Each wall is flat, endless, passes through zero and stands at right angles to its row. A trip goes straight from one point to another. List the walls that it crosses, first one first.

Walls:
(1): [-8 11  4]
(2): [  5 -37  13]
(3): [14 -1 10]
(4): [-8 21 15]
(5): [-12  -7   7]
Trips:
[  1   7 -42] to [-28  32   7] -> 1, 4, 5
[-19 -11  19] to [-21  -6   7] -> none
[-19 -35 -15] to [ 15 -11 -28] -> 5
[ 31   8 -11] to [-5 26  6] -> 4, 1, 3
[  3  17 -29] to [ 38  11 -22] -> 1, 3

Walls:
(1): [ -3   6 -27  34 -35   8  -9   6]
(2): [  9  -4  26  27 -32  -9 -22 -37]
(3): [ -1  -2  39  11  22 -42 -24 -16]
(4): [ 22 -13  -4  39 -24  22  11  -6]
(5): [ 18 -18 -22  -3 -13  35  -1 -14]
(6): [ -1 -25  11  13  -1 -21 -13   3]
(7): [ -2  -9 -60  -3 -11 -37 -13  14]
(8): [-18  -3 -35 -17 -16 -39   1  -8]
Trips:
[  4 -20  37 -10 -38 -28  12  -2] to [ -1  21   5   2  -4  22 -13  11] -> 8, 1, 6, 3, 5, 2
[-20   0  -6  10 -13 -21 -24 -20] to [  8 -18  47 -12 -36 -15  33   3] -> 4, 7, 1, 8
[ -5  15 -26  10  16  -9   9  20] to [ 33 -10 -11   3   1  25  13  17] -> 4, 5, 8, 7
[ 18 -13  -7   9  16  27 -22  12] to [-20 -15 -27  27 -28  -6  -1 -18] -> 7, 2, 8

Walls:
(1): [  4   6  46   4  -3  42  10  -5  17 -23 -28]
(2): [ 11 -14  -1  -4   0 -25  38 -14 -14  30   2]
(3): [  1 -36 -22  10  37  -6 -27  18  15  15  -9]
(4): [ 50  39 -22   6  -7 -32  25 -21 -25  -2 -11]
(5): [-41 -25   1  35  42  -8   2   1  -3 -45  18]
(6): [ 18  -1   5 -20   8  -8  -8 -24  -5  -9   2]
(7): [  9  21  13  -3  17  41 -16   6  13  29   0]
(8): [ 18  32  34 -12  29  34 -25  47 -13 -10   6]
(9): [ -4  -3   1  28 -13   0 -27 -17 -22 -25 -27]
(10): [  9  39   0  -3   0  14  24  11 -30  16   4]
Trips:
[-15  33  17   7  -2  23  -8   9 -30  45 -15] to [  6  22  19 -25  -4  19   4  21  12  44 -40] -> 9
[ 16  13  28 -21   4  -1   8   2 -25  14 -18] to [-14  18   4 -23 -26   6  33 -28 -43   0  -7] -> 9, 7, 8

Walls:
(1): [-24  36  12  -1 -28   5  30   5 -33  -1 -26 -22 -24  14  36  -6 -13   5]
(2): [ 35  -5  14 -25  -2   9  22 -28   5 -25   7 -16  21  15 -10 -15   7   2]
(3): [ 29  27 -10 -30  -5  -7   6 -37  42  28 -15 -25 -14  11 -11  23   8  -8]
(4): [  1   2  20  11   7 -26  -7 -23  16  14 -15  -3  -7   6  -4  -8  -6 -11]
(5): [ 11  -2 -16  -2  11 -34 -34  25  -9   4  23 -36  -1   2 -10 -15  19  -5]
(6): [ 24  36  20   7   2 -11   6 -20   2  -6  11   4  32 -17 -13  -3  34  10]
(7): [ -6 -10  -9 -14 -10   9  35  -5  39  24 -13  34  10 -11 -24  10  -7   5]
(8): [ -2  10  -4   5  -4  17  21  14 -13 -14  23   4   3   9  -3  -7  16   3]
(9): [-12 -22  25 -17  43  13   6 -24   8 -13  13  13 -47  30  28  31   1  29]
(10): [ 23   3 -11  11  -4  60 -17  -6  30  13  21  21  18  15   3  14  -1  30]
(11): [  1 -22 -17  13 -10  -4   4   4  -3 -11   9 -31  -7 -18 -17  30 -15 -17]
(12): [-18 -12   7  -4 -11 -23  34  -2   5  -4 -23   8   1  -7  -8 -12  10 -18]
Trips:
[-15  25   7 -25   5 -16 -16  -6  32 -10  14 -13  -2  -5  11   6 -15  33] to [ -1   4  23   0  16 -34 -27  -8  -3  -9 -18  21 -14   3  13  18  15 -10] -> 2, 10, 1, 12
[-11  -2 -13   6  45  -4 -13 -27   4 -22   5   6 -13 -10   1   7  16 -15] to [  4 -40 -22  16 -31  -3 -10  -2  -7  13  26   7  -6   5 -23   1  -7   9] -> 3, 6, 10, 4, 7, 9, 8
[-42   6 -17  17 -13  17 -10  -1 -26   3  14   3   0  18 -23   4  11  14] to [  2  16  24 -10   8 -12 -23   2 -13  16   7 -12 -14  -6 -21 -21  29  33] -> 11, 6, 9, 10, 4, 1, 3, 2

Walls:
(1): [ 14  -1   2   0 -23  15 -33  -8   5   8  -7 -32  26  -3   8  13  32   2
 -39  16   7 -30 -12  18]
(2): [-21  38  47   9   7  17  10   8  11  18  -5 -12 -13  12   4  22  -2 -22
  -5  15   2  -4 -24 -20]
(3): [ -2  10   2 -11  16 -39  10  10  16   9  17  27   3 -21   3 -56   6  -2
  13  22 -43 -23  -1  29]
(4): [-17 -15  44   7 -31   2  -9  -3 -33 -44  21  14  29   8  -1   3  16 -39
 -13  -3  35 -18 -13 -24]
(5): [-23 -42 -25  26 -44  20  -1  40  41 -45  19  -6 -32   4  -2  -6  -5  11
  -6  -3  -2 -14   8   9]
(6): [-17  23   7  -7   5  32  -5  -2 -24  17  -4  -6  41  24 -10  12 -12   9
   0  -6 -44 -26  -1 -21]
(7): [ 25 -35 -14  22 -48  -7  -3  -8 -23  22 -26   3  -1 -30  27  21   0  -4
   0  29  -2 -21 -12  15]
(8): [ 18   4  -6  10   9 -11  11   2 -48  10  18   5 -42 -18  26  15 -14 -10
  39  21  -4   8  20  46]
(9): [ 34  -6   0  18 -26 -28  12   7 -14 -11  -4 -51  21  13   8  21 -35  12
   5  32 -13  -6 -48   7]
Trips:
[ 14   2 -36 -14  18  -2  27  17   1 -26 -27   5 -31  25   9 -26 -19 -21
  28   6  -9  -3 -11 -29] to [  3 -28 -23 -20   0  -5  29 -32  28 -18 -12  -6 -30   7 -16 -16 -18  -8
 -20 -15  45   0  13  42] -> 9, 3
[ 25  21 -12  19 -21  10 -26 -24  16   4   3   7 -14  -3  24   3 -10  10
  -1  14 -12 -29 -25 -32] to [ 12 -32  -3  -8  -5 -34  -8   7  23  52 -36  -9  13   4  15  -5   9  13
 -11 -23   3  18  13 -42] -> 5, 2, 6, 9
[ 26   4  -7   2  -4   5 -12 -21 -17 -47  -4   5  19   4 -12  16 -24 -17
 -45 -12 -36 -24   3  13] to [-27   1   3  24  30  50   9  -6 -36 -22 -47   5 -10 -21  -4  -1 -31 -28
  -1   9  15   2 -32   1] -> 5, 2, 8, 1, 9

Walls:
(1): [ 13 -26   5   4  -1   3  21  38   9 -16  26  11 -18   5  25 -18 -17  39
  26  -9  -8 -13 -22   6   1  -4 -13  25  24 -13  28  -6  15  29  -1  -6
 -12  -7   2  -9  -9   7  -5   5  15  16  -6   4]
(2): [  9   8  27 -14  25  -7 -17  11  -4   1   1  27 -19   4  -5   8  10  34
  39 -30  -1 -27   1 -36   2 -23 -16   3  16 -10  23  20  36  24   0  10
  17   0   0  -4 -19  -2   3  21  29  -5 -11  13]
(3): [ -5  12 -21  -6 -10  10  -4   8   7  -3   9  -2   7 -11  11 -25  14  -6
  15  -9 -23 -34   8  13 -12   7  21  -2   0  16 -27 -15  -9 -27 -15  18
 -31   3  -1  18   3 -27  11   3   5  -9   8   0]
(4): [  5 -19  -9 -19  -8  21 -13 -22  -8  19  -2  25  -3  -5  20  -7 -21   3
 -17  -6   2 -10  18  36  11  22  25 -16  31  -5 -27  29 -13  20  12  17
 -16 -10   9  -1   2 -15  17  -4 -15 -10  -1  18]
(5): [ 13  -9 -12  13  25  15  17  13 -16  18 -12  30   7   1  14  -3  32 -21
  27   5   9  31  -5  -8   6   1  27   5  -6  12 -11   0   5  -8  23  35
   5  -8   3 -17   5   9  24  22  18 -14   5   3]
(6): [  2   2  -3  -2   4 -18  -9 -60  -9  -3  -1  -8  12 -22  -6 -31   2  -6
  31  15 -18 -17   8  14 -18  -9  18   1 -22   5  -3  -9  -8  19   8  10
 -21  -1   8   4  11  -8  -2   0  21 -10  -3  13]
Trips:
[  8  21  -4  -4  17  -1   4  11 -23 -21  -7  30   1  17   5  -3  21  -5
  19   8  36   0 -11  24  12 -13 -23  -6 -24  20   4 -28   0  -6 -21 -39
   1   7 -31  -8 -30  17  16   6   7   4  11 -23] to [ 13  -8  11 -22  23   7 -17  14   8 -16  -7 -11  -2  23  28 -10   4 -15
  -7  -7   2   5   3   3  21  -1  20   2  -1   8   7  14   0  10 -10   6
 -24 -15  18  27 -10   7  28  -4  26  24   2  -9] -> 3, 4
[-24  -1  -4  -9   4  -2  16   0  24  18   2  29 -15  -3  -4   9 -12  20
   0  -2   1  -8  34  20  15   7 -10  32  24   2  33  -7  -2 -22 -13   5
  17   8   5  26 -11 -29 -10   1 -13 -10  10   9] to [ 14 -42 -24 -11  -7  -4  25  -1  -5  -6  29  31  29   4 -16  -9  -7 -17
  10 -19  15  27 -10 -11   2 -34  -2 -13 -10  -2 -21  -2  -5  18  -7 -11
  28 -11 -18 -25 -10  -3   9 -17  -2  26  -1 -24] -> 3, 5, 2, 4
[ -3 -35  -9  26  25 -37   4  11   5 -14  14 -26 -18  12 -14   1   8  28
  -4  18  45   6   0 -17  10 -27  -5  15   7   8  26   4  47   5  14  12
   6 -12  18   7  -4   3   5 -32   3   6  -9  -8] to [ -9 -12   7   1  10  27  -9   4 -21   2   8  39  14   6   4 -12   7  26
  -3   8  34 -19 -21  16   9   0   1  -1  -3  -9 -15  -6  35   8   0 -11
  -7  -4   2  15  14 -11   9  -2 -13 -20 -14  17] -> 5, 4, 3
[  5   4   7   3   7 -20 -16  21  11  -8 -14 -31 -20  11 -11  14  37  -5
  -2  19  -3  -9  21   5 -33  17  20 -22  18  28  21 -14  -7 -31  35  -7
   4 -11 -29 -14  -6 -23   8   0  10  19   9 -16] to [ 23 -30  -4  -9   2   4 -21  -5  19  -9 -21 -29 -18  -3  -3   3  12   4
  -1 -20  -8   1   4 -11  14 -11  40 -25 -26   4 -31 -21   7  10 -10 -26
   8   4 -23   8   5  -4  12 -15  13  -9  26  30] -> 6, 5, 4
[ -7  -9   7  -1   2  -9  -3 -10   1  -4  20  20  -7  14  16   0  12  -6
   2  -7 -15 -20   7  23  16  -8   1 -18  14   6   6  -1 -18 -25 -32  29
  35 -13 -12  31 -11  -9  21  27  -3 -16 -20   3] to [  5  17  -3  -3  -4 -22  -2  17  21  16 -13  10 -13  10 -12  14  -8   1
 -10   5  -9  -5  13 -11   2  14  15 -31 -12  10  18  -6   6 -12  18  21
 -26  11   9  12  10  12   2  30   1   3 -20   9] -> 4
